Rows are points. Any point is a mix of the corners, with weights that add up to 1. It lies inside the corners' shape when no weight is negative. Say inside or outside, and name the corners with a negative weight.

Corners:
(1): -1.6	3.7	0.1
(2): 1.6	0.0	2.7
(3): 8.5	-3.4	-1.7
(4): -4.8	-5.8	-5.4
Points:
-2.4	2.8	0.2 => outside (3)
-6.2	-1.8	-2.2 => outside (3)
-1.1	2.9	-0.1 => inside
4.7	0.2	-0.2 => outside (4)
4.2	-3.7	-2.5 => inside
1.2	-0.2	1.4 => inside
6.6	-2.7	-1.3 => inside
-3.9	-5.0	-4.6 => inside

Corners:
(1): 3.0	0.8	2.5	5.3	7.2	0.6	1.7	-6.3	1.6
(2): 4.8	-0.8	3.8	-3.1	0.0	1.2	3.7	-1.7	-2.5
(3): -2.2	9.0	-11.1	-6.0	-10.1	-7.9	4.6	2.7	-5.9
(4): -2.3	-1.1	-1.3	3.1	1.6	4.5	-0.3	-2.0	1.1
(5): 0.4	-4.9	-3.8	-0.8	-2.7	-1.1	3.4	0.6	0.4
(6): 2.9	2.5	-2.0	2.9	-1.7	1.7	-6.2	-2.4	2.9
(7): 10.0	-0.8	4.7	5.9	2.0	1.5	-3.5	2.8	-3.0
(8): 1.2	1.3	-2.3	1.4	-9.4	-5.3	3.6	6.6	-0.6
(9): 0.2	-3.9	8.1	-0.2	7.5	-3.8	4.5	-2.4	-2.7
(10): 2.9	0.3	2.8	-4.4	5.5	-2.7	6.8	0.3	-0.9
Points:
4.0	-0.5	3.6	1.9	1.5	0.2	0.9	-0.6	-0.1 => outside (3, 5)
1.2	0.7	1.7	-0.3	2.4	-1.0	3.2	-1.8	-0.5 => outside (5, 7)
1.9	0.3	-1.4	0.3	0.1	1.4	1.2	-1.4	-0.6 => outside (8, 9)
1.7	2.1	-0.3	-0.6	0.0	-2.2	2.1	0.0	-2.0 => outside (5)
2.6	2.1	0.0	2.4	-0.9	-0.2	-0.8	-1.6	-0.6 => outside (5, 10)

Corners:
(1): -0.5	-4.0	-0.3	-10.3	2.4	1.6	0.1	6.2	1.5	2.4	-4.2	2.5	-3.0	1.0	-3.8	-5.5	0.7	3.4
(2): 1.6	7.1	4.7	1.5	0.1	-4.4	-0.5	-3.5	2.7	-0.7	2.1	-2.8	0.6	-1.1	1.3	0.9	6.0	-4.4
(3): -2.6	-5.3	-0.2	-3.3	1.9	-0.9	0.4	-1.4	-1.9	0.0	3.1	-1.6	-3.6	-10.3	-0.4	-5.1	5.1	-1.5
(4): -1.0	-1.3	-3.8	1.4	-7.7	-3.4	3.1	-0.2	12.2	-0.2	-0.3	0.7	0.1	-2.0	-1.2	-4.5	-1.6	-6.6
(5): 3.4	-7.9	-2.7	0.2	1.1	1.1	1.7	5.6	2.6	2.7	1.0	0.3	1.7	-1.0	1.7	6.8	-12.1	-2.5
(6): 1.0	-6.5	-4.0	4.6	2.0	-3.0	3.2	-1.1	-3.8	1.4	-7.4	3.5	-9.1	-7.5	3.4	2.6	2.2	0.4
(7): -4.9	-0.6	0.0	6.1	3.1	3.3	-6.6	-1.9	-2.1	0.1	2.6	1.6	-4.9	1.2	15.9	4.0	6.0	2.2
(8): 2.1	-5.6	-2.6	3.0	2.0	4.5	5.3	0.0	-2.2	0.5	3.3	-1.4	-3.0	0.4	-2.3	-3.2	1.5	1.4
(9): -5.5	-6.2	3.0	3.7	-1.0	5.9	1.3	-2.3	0.8	2.2	-2.5	1.3	-2.0	0.1	-1.8	0.4	6.0	0.7
(10): -3.6	3.4	3.5	0.6	1.0	-1.5	3.6	-4.6	-0.6	0.2	1.7	-1.2	-0.5	-1.8	1.4	-4.0	2.0	1.7
(11): -2.5	-4.8	8.9	6.6	-2.3	-1.6	-0.2	-3.7	-1.4	-6.4	-2.0	-3.4	-2.4	1.4	-0.7	-0.8	4.9	4.8
(12): -0.6	-5.1	-2.6	4.9	1.6	-2.7	3.8	-4.8	-3.2	-8.4	2.5	3.5	-1.7	-5.9	-4.1	1.1	5.7	3.7
(13): -4.2	-0.8	-5.0	-2.4	-3.8	-2.2	-3.8	-2.4	-3.6	-4.0	-4.8	3.6	-16.0	-0.6	-6.2	-3.6	3.6	-0.4
(14): -1.1	-2.2	-2.9	2.9	-3.1	-0.7	5.4	1.1	-1.8	-7.6	-7.1	-3.4	-0.9	0.3	-2.3	5.0	2.9	0.0
(15): 6.7	-4.0	-2.5	4.8	-9.9	6.6	4.0	-0.4	-1.3	2.5	-2.4	0.0	-2.4	-1.9	-4.5	-2.7	1.4	4.7
(16): -1.9	0.2	-3.4	-0.5	2.5	-2.5	1.8	0.1	3.0	2.1	1.9	-5.4	-3.5	0.2	-5.8	-3.5	2.0	5.0
(17): -0.2	6.5	-0.1	-2.8	-0.7	-3.0	3.6	7.8	-3.4	2.9	1.5	-0.1	-8.7	1.3	-0.1	-0.3	3.1	3.1
(18): -2.3	15.8	3.7	-0.4	3.7	1.7	-1.6	9.4	-3.0	1.6	1.2	-0.7	-3.4	-0.3	-2.7	-3.8	3.1	5.1
(19): 0.3	-5.7	-0.9	-0.3	2.9	-2.8	-0.9	-0.7	-4.4	4.7	0.2	-1.5	1.9	-1.5	-0.7	-2.7	3.0	0.4
Points:
-2.2	1.4	-1.3	-0.3	1.0	-1.0	1.4	1.1	-0.4	-0.4	0.0	0.2	-4.5	-1.9	0.5	-0.7	2.4	0.2 => outside (11, 15, 19)
-0.8	-1.4	-0.4	0.9	-0.5	-0.1	1.1	0.3	0.6	-0.6	0.7	-0.5	-2.2	-0.8	-0.7	-0.7	1.3	0.5 => outside (6)
-0.4	-1.4	-0.4	0.9	0.0	-0.6	1.4	0.1	-0.7	-1.0	0.1	-0.5	-3.3	-1.5	-1.1	-1.8	2.1	1.5 => outside (9)
-1.4	-3.4	0.1	0.2	3.0	-2.6	1.2	-2.3	-2.7	-1.9	1.3	-1.5	-3.7	-2.1	0.6	-0.8	3.5	1.8 => outside (4, 9, 15, 18)
-0.5	1.1	-1.2	-0.2	-0.9	-0.5	1.6	1.8	1.2	0.4	-0.3	0.5	-3.6	-1.6	-0.4	-0.3	1.0	0.3 => outside (8, 11, 19)
-0.8	-5.9	-0.7	0.3	-1.2	1.3	4.1	-1.6	-2.7	-2.3	-0.5	-1.2	-1.8	-1.1	-5.5	-1.5	1.8	3.7 => outside (2, 4, 6, 7, 18)

Corners:
(1): -6.7	5.6	1.4	-6.7	5.3	1.5	1.4	5.4	-2.0	1.4	-5.4	4.3	-5.3	2.2	-1.3	-2.4	-3.4	-2.9	4.9	8.5
(2): 2.0	-2.8	6.9	4.5	-7.3	5.1	-3.4	3.2	5.9	-6.8	-7.7	-6.5	0.3	0.3	-3.3	-8.4	0.2	1.2	4.4	2.5
(3): -3.7	6.1	-3.0	-7.2	-1.0	4.2	4.1	-1.5	1.9	-3.9	5.7	2.8	1.5	3.2	-3.2	2.8	7.4	-2.1	-3.2	-2.0
(4): -0.4	-3.7	-3.9	-5.1	-1.4	-1.7	-4.5	0.0	1.7	-2.9	0.9	-6.2	1.9	5.6	0.8	-2.1	0.5	4.4	4.9	-2.9
(5): 3.4	-3.7	3.4	0.2	-1.2	0.2	5.8	4.3	2.0	3.2	-2.2	1.3	-7.6	-1.0	0.3	-2.6	-1.7	0.9	0.4	-3.0
(6): -2.2	0.6	-4.3	3.8	-3.1	-4.6	-3.2	-6.0	-2.3	5.3	-0.3	6.0	1.0	-1.0	4.9	-3.2	-2.2	-4.7	5.5	4.0
(7): -6.3	-3.1	-0.8	5.0	-0.3	3.5	-5.4	5.8	-3.3	2.1	-0.2	3.3	-1.7	3.0	-3.6	0.1	2.5	0.9	5.6	-3.6
(8): -6.4	-0.2	1.3	0.1	-0.2	1.8	-1.1	0.7	-2.3	-5.4	-4.7	-3.4	-0.4	1.3	0.7	0.0	-0.5	1.7	-1.8	-5.0
(9): -1.6	3.3	5.4	-6.3	5.7	-0.2	2.9	0.7	-2.7	-4.2	2.7	5.8	-1.4	-0.4	-2.8	-2.5	3.0	0.1	-2.8	3.2
(10): -5.1	6.0	-2.6	6.1	3.7	5.3	5.0	1.0	-0.9	0.3	3.4	2.3	-2.3	-0.1	-2.9	-0.8	2.5	-7.8	2.1	2.4
(11): -3.7	5.4	6.8	6.3	3.3	8.1	-6.8	-0.6	-0.7	3.4	-1.4	-0.6	-5.6	-1.5	-1.3	-5.0	2.2	-1.0	-5.4	-4.4
(12): 3.8	-3.2	-3.5	-3.1	-4.2	-3.4	1.3	3.4	1.9	0.0	3.9	-1.8	1.5	2.4	4.0	2.0	3.3	-0.5	-1.2	-1.3
(13): 2.9	-2.2	1.4	-1.4	-0.2	-3.5	-3.7	-0.7	-2.2	7.2	-7.5	-0.5	0.1	1.1	-0.3	1.5	-8.0	-3.3	6.6	9.8
(14): -3.1	-1.6	3.9	2.1	-3.9	5.8	0.3	3.0	-2.7	-1.5	2.3	0.4	1.3	4.6	3.6	-1.5	-1.8	-3.0	-3.5	-1.9
(15): 2.6	3.2	-2.5	-2.9	-3.5	-2.2	-4.4	3.1	0.4	-5.1	1.7	5.0	2.0	-2.4	-1.5	-0.6	-0.2	2.3	4.4	0.1
(16): 2.8	-6.6	5.8	-5.2	2.0	-1.0	-1.2	5.3	4.6	0.9	-3.3	-2.1	2.7	-0.6	1.6	2.0	-4.8	-5.8	3.5	6.0
(17): -3.1	4.6	3.8	3.0	1.9	-2.9	-4.1	-5.2	1.1	-4.3	4.1	0.2	-2.4	-3.4	-0.3	2.2	-0.8	0.8	5.6	5.9
(18): 1.9	-0.4	0.3	4.9	-5.7	-0.2	-4.6	3.8	0.7	5.6	5.1	-2.2	0.0	0.0	-4.0	-2.7	0.8	-6.3	-3.3	-2.3
(19): -1.4	-0.2	-2.1	-1.8	5.1	-3.5	-4.6	4.9	4.2	5.8	-1.7	-1.2	-4.0	3.4	-2.1	1.8	-5.1	3.4	-3.8	-2.3
(20): 2.6	-5.8	3.3	-9.6	-3.5	1.2	4.9	6.5	5.1	-7.5	0.0	-4.9	2.9	-2.0	1.9	-2.9	-2.7	3.2	-2.3	6.2
(21): 5.2	-5.6	-4.5	9.0	-3.4	-4.9	-2.7	-5.9	-3.0	4.6	7.1	5.1	-4.6	-2.7	2.4	3.0	2.5	-8.9	-0.5	3.7
Points:
-0.1	-0.6	0.7	-1.0	-0.7	-0.1	-1.2	0.7	0.2	-0.6	0.6	0.0	-0.6	1.0	-0.8	-1.3	0.4	-1.0	1.0	1.2 => inside
-2.5	2.0	3.5	-0.4	-0.8	1.2	-2.2	0.3	0.3	-1.1	-2.3	1.3	-1.0	-1.2	-1.9	-2.4	-0.6	-0.7	3.2	2.5 => outside (4, 10, 12, 14, 19, 21)
-0.8	-0.4	2.0	-4.9	1.1	0.1	-0.1	3.4	-0.3	0.3	-0.8	1.0	-0.9	1.2	-0.2	-1.2	-0.9	0.6	-1.1	0.0 => outside (2, 10, 17, 21)
2.8	-1.3	0.6	0.0	-4.0	0.1	2.0	3.0	2.2	-1.6	3.3	0.7	0.6	-0.7	-0.8	-2.1	1.4	-3.6	-3.7	-0.5 => outside (1, 4, 7, 11, 13, 17)

Corners:
(1): -4.9	-2.8	-4.4	10.6	5.8	-6.0	0.0	1.9	-6.0	1.4	3.5	0.3	2.7	-2.8	3.0	11.7	-3.2	-3.1	0.6	2.6
(2): 0.9	-4.9	-2.3	3.5	-2.5	-3.1	0.4	2.7	3.6	2.8	1.4	2.1	3.7	9.8	1.2	-1.4	-2.6	9.8	-1.9	1.6
(3): -4.4	-7.3	-1.6	7.5	0.9	2.9	3.1	-3.0	-4.8	1.7	1.5	4.4	1.7	-2.2	3.6	1.4	-10.6	-1.1	-1.1	-5.1
(4): 3.4	2.2	1.9	6.2	2.0	2.2	-1.9	3.7	-4.2	-3.0	2.7	-0.4	1.5	-4.1	2.8	2.4	-3.8	-1.0	0.0	2.0
(5): -3.0	-0.1	1.6	-1.8	1.8	-2.1	4.3	0.4	17.6	-2.0	2.3	-1.6	1.0	-1.8	4.0	-0.7	3.3	1.2	2.8	2.0
(6): 3.3	5.8	-1.1	-0.6	5.7	-9.1	3.0	0.0	0.1	0.4	2.8	-0.3	-2.3	-4.0	-10.4	-1.1	2.1	3.3	5.7	4.7
(7): 0.8	-3.4	0.4	3.2	-0.7	4.3	1.2	-3.0	-4.6	-1.9	-3.9	0.2	3.7	-2.4	4.9	5.2	0.4	-0.5	-2.0	-9.5
(8): 0.6	1.1	-0.5	6.1	6.9	-20.3	0.9	2.8	-3.0	0.9	4.6	-2.1	5.3	-0.1	0.5	11.1	0.0	-2.0	-8.5	4.0
(9): -0.7	-6.5	-1.8	-0.2	-4.1	0.1	3.5	-0.7	-3.8	-1.0	-4.9	-2.3	-0.8	-0.7	3.0	0.0	-5.7	-3.0	6.2	-2.4
(10): -1.5	5.1	-5.3	-4.5	-11.7	5.5	-2.7	0.3	-2.1	-1.9	-4.2	1.9	-2.1	-4.2	2.1	-2.4	4.6	0.1	3.3	2.9
(11): -4.5	1.8	2.6	1.5	-1.4	-0.2	4.5	-3.2	-1.1	-0.6	-3.7	-1.3	0.8	-2.3	2.3	-2.1	1.3	1.7	1.6	0.7
(12): -0.2	0.0	-4.5	-3.2	-3.4	4.1	-3.7	-1.8	2.9	1.4	2.2	1.4	-9.7	2.5	4.1	0.2	-1.6	3.4	5.1	0.1
(13): 2.0	0.0	-4.8	-1.9	-2.6	5.1	3.9	1.5	-3.7	2.9	1.8	1.8	-1.4	2.5	3.3	2.6	-5.2	3.6	-0.1	3.7
(14): -0.7	5.2	-2.9	-2.9	1.8	0.4	-1.0	-2.5	1.4	-7.2	2.8	-1.4	-3.8	2.0	-6.8	-1.8	2.1	-3.1	1.7	2.4
(15): -3.5	-8.0	-2.1	-2.3	-12.4	6.1	2.5	-1.8	1.9	0.9	2.2	-1.5	-2.5	-2.1	4.7	4.8	1.0	2.3	4.0	-4.1
(16): -1.1	-2.1	-2.7	1.9	0.6	-1.7	-2.4	-5.2	-5.0	3.9	1.4	0.0	0.8	-0.5	-2.0	0.4	2.2	0.8	4.2	2.1
(17): 3.9	6.6	0.0	4.6	-2.4	1.3	3.6	-0.3	-2.2	0.2	-1.3	1.0	2.7	1.5	2.8	-1.5	0.2	-4.3	2.7	3.0
(18): 0.0	-2.7	0.4	7.3	2.2	-0.8	-1.0	-3.6	-5.0	-6.4	-0.4	6.0	1.8	-2.1	0.8	-1.2	-0.9	0.8	-0.1	2.1
(19): 2.0	4.0	-2.3	4.1	6.0	-3.2	-0.4	5.7	-2.5	0.8	-3.8	-0.2	-0.6	4.3	-10.1	-3.4	5.0	-4.3	-2.6	7.0
(20): -0.4	-2.3	6.5	1.2	-2.0	4.7	0.9	1.5	0.3	2.1	-5.2	10.5	3.0	-0.4	0.4	-1.6	-2.7	1.4	2.4	-1.3
(21): -2.9	-3.3	-3.8	2.0	5.3	-9.8	0.8	0.9	-3.3	-0.2	5.0	0.5	2.4	-0.8	-0.4	-1.1	2.1	4.7	3.2	-2.3
Points:
-0.1	0.8	-0.8	0.4	-0.5	-2.1	0.4	-0.3	0.6	-1.5	0.0	0.0	-0.1	0.1	-0.3	-0.6	1.7	0.6	1.8	0.9 => outside (1, 3, 13)
-1.4	-1.4	-0.5	0.7	-0.9	2.3	0.8	-0.8	-1.7	-0.7	-1.4	2.3	-0.4	-2.6	0.2	0.1	-0.5	0.3	2.8	-1.2 => outside (2, 8, 17)
1.1	2.3	0.3	-0.1	-1.8	4.7	0.8	-1.1	-1.1	-1.3	-2.0	2.9	-2.0	-1.0	-0.2	-3.6	-1.5	-0.4	3.8	2.7 => outside (1, 2, 7, 8, 15, 21)
-0.9	-1.0	-1.1	1.4	-1.9	1.6	1.3	-1.0	-0.7	-1.6	0.3	1.8	-0.3	-1.3	1.9	0.2	-1.6	1.6	2.4	-0.8 => outside (8, 16, 19)
-0.7	-1.2	-1.4	2.5	-0.6	0.0	0.3	-0.5	-1.6	-0.3	0.5	1.0	0.4	-0.2	1.7	1.3	-1.1	0.2	0.9	0.4 => outside (6)

Corners:
(1): -5.6	4.8	5.7	6.1	-1.3	-2.9	-9.9	3.7	0.2	-5.3	2.4	4.8	-0.9	2.0	2.2	3.1	-1.6	-1.6	-3.7	4.7
(2): 5.0	4.2	4.1	2.2	-3.0	-0.3	-5.3	2.8	-2.6	0.5	1.8	4.7	-1.6	-1.2	-1.5	-1.6	2.9	-0.5	0.6	-0.3
(3): -1.8	-1.8	4.7	4.6	-2.7	1.4	1.8	8.5	-3.2	-4.1	0.7	-11.6	-1.2	-0.7	-3.3	3.8	0.8	2.4	-2.6	-2.6
(4): -3.5	-3.8	4.8	-0.2	0.9	-2.2	-1.3	-0.1	1.5	-4.9	-3.4	4.5	1.1	7.1	-6.0	0.8	0.1	1.8	-1.8	5.2
(5): -3.2	-1.6	3.9	-0.2	10.5	9.2	-22.2	1.5	-4.6	-6.6	-7.6	-6.2	3.4	-1.5	-4.2	-0.9	-3.9	-0.8	-8.1	1.7
(6): 1.8	0.0	3.3	-0.5	-0.6	4.6	0.9	-0.6	0.7	0.2	1.2	-9.5	-2.2	-3.8	0.3	-1.7	0.7	2.8	-1.2	-6.6
(7): 1.8	3.9	-3.3	-3.7	-2.1	-3.9	3.2	-0.3	-1.8	9.6	-3.3	-2.9	6.1	3.0	-0.5	2.4	-1.4	0.2	5.4	-3.4
(8): -3.0	-6.1	1.4	-0.9	1.6	2.0	1.9	4.4	-0.3	1.6	2.8	0.8	2.5	-0.7	0.2	1.5	-1.8	1.9	1.9	3.0
(9): 2.4	4.1	-2.1	0.7	6.3	-2.2	2.5	1.7	-2.8	-2.8	-3.3	-1.0	0.2	1.1	-2.4	3.5	-5.4	-2.1	-3.4	1.1
(10): 1.0	5.8	-7.7	5.6	-0.6	-4.3	2.8	0.3	-0.8	0.7	2.5	-1.3	6.8	2.1	0.5	0.1	0.5	-1.8	2.7	0.6
(11): 1.5	3.0	3.7	-1.4	-0.2	17.1	-2.5	-2.6	-1.6	-3.3	-3.1	3.7	-0.4	-2.6	1.3	0.3	0.7	2.0	0.1	-1.5
(12): 3.1	4.7	4.7	3.6	-2.5	-0.8	-0.9	-0.9	-4.9	-0.6	-10.0	0.4	-2.5	-1.0	0.4	-4.2	-3.0	-1.6	-4.0	-5.6
(13): -1.5	4.9	-0.8	2.0	1.0	-0.7	3.2	0.0	-3.1	0.6	-2.4	4.9	-1.1	0.3	-10.2	0.7	-2.3	-4.2	-3.0	-1.5
(14): 0.6	-0.4	-0.9	1.8	3.1	-3.9	2.0	1.0	-1.8	-4.3	2.6	0.5	-2.7	4.9	-0.2	2.6	-3.1	-2.7	7.4	-4.5
(15): -1.4	3.4	0.5	-1.6	4.0	-2.6	2.3	2.4	-5.5	-2.7	1.9	2.2	1.7	4.1	-2.0	-1.3	-2.8	2.4	-0.4	-5.0
(16): 0.3	-7.7	1.8	-3.1	-1.8	-0.1	2.4	-2.1	0.9	4.4	3.1	0.6	4.2	6.3	-0.7	-1.8	-4.6	1.6	-2.2	1.4
(17): 7.2	-17.4	5.1	1.3	0.4	-2.7	2.8	-0.5	-1.0	0.3	2.2	1.0	3.2	-2.1	-10.0	3.0	1.8	6.9	-2.0	-9.8
(18): -2.6	2.6	3.1	-1.4	1.4	-0.5	-3.8	-1.3	-6.5	-3.2	2.6	5.9	1.3	3.6	-1.1	0.1	4.0	-2.6	-4.1	1.2
(19): 0.6	2.1	3.3	5.8	-3.4	-2.4	1.7	1.7	-1.8	7.0	2.5	5.7	-2.3	2.5	-0.5	0.1	2.1	3.4	0.9	1.6
(20): -3.7	1.3	-7.3	-1.2	-1.3	-2.6	-0.2	-2.8	-0.9	-3.1	2.0	-0.7	-0.5	1.0	-3.6	2.9	-3.4	-0.2	0.6	-0.5
(21): -3.7	4.8	-10.2	-0.7	-2.4	-3.2	-0.5	2.3	3.0	1.4	0.4	2.5	2.5	5.8	-3.3	2.4	1.6	-2.0	-0.5	0.8
Points:
1.1	2.9	0.0	1.0	2.4	2.9	-1.1	2.2	-2.6	0.6	-3.1	-3.5	0.6	-0.2	-2.1	-0.3	-2.7	-0.7	-1.5	-2.1 => outside (1, 4, 17, 18, 20)
-0.9	0.0	0.3	-0.2	1.1	1.6	-2.4	1.3	-1.5	-0.1	-0.7	0.0	1.8	1.1	-1.7	0.9	-1.1	0.3	-0.6	-0.1 => inside
-1.0	0.0	0.9	1.8	0.4	0.1	-3.0	1.2	-1.3	-2.1	-0.2	2.8	0.6	1.9	-2.8	1.2	-0.6	-0.8	-1.8	1.4 => outside (6, 7, 15)
0.1	0.3	1.7	2.0	0.4	-0.2	-1.4	0.4	-2.0	-2.0	-0.3	1.5	-0.2	1.2	-3.1	0.5	-0.6	0.3	-2.1	-1.4 => outside (7, 8)
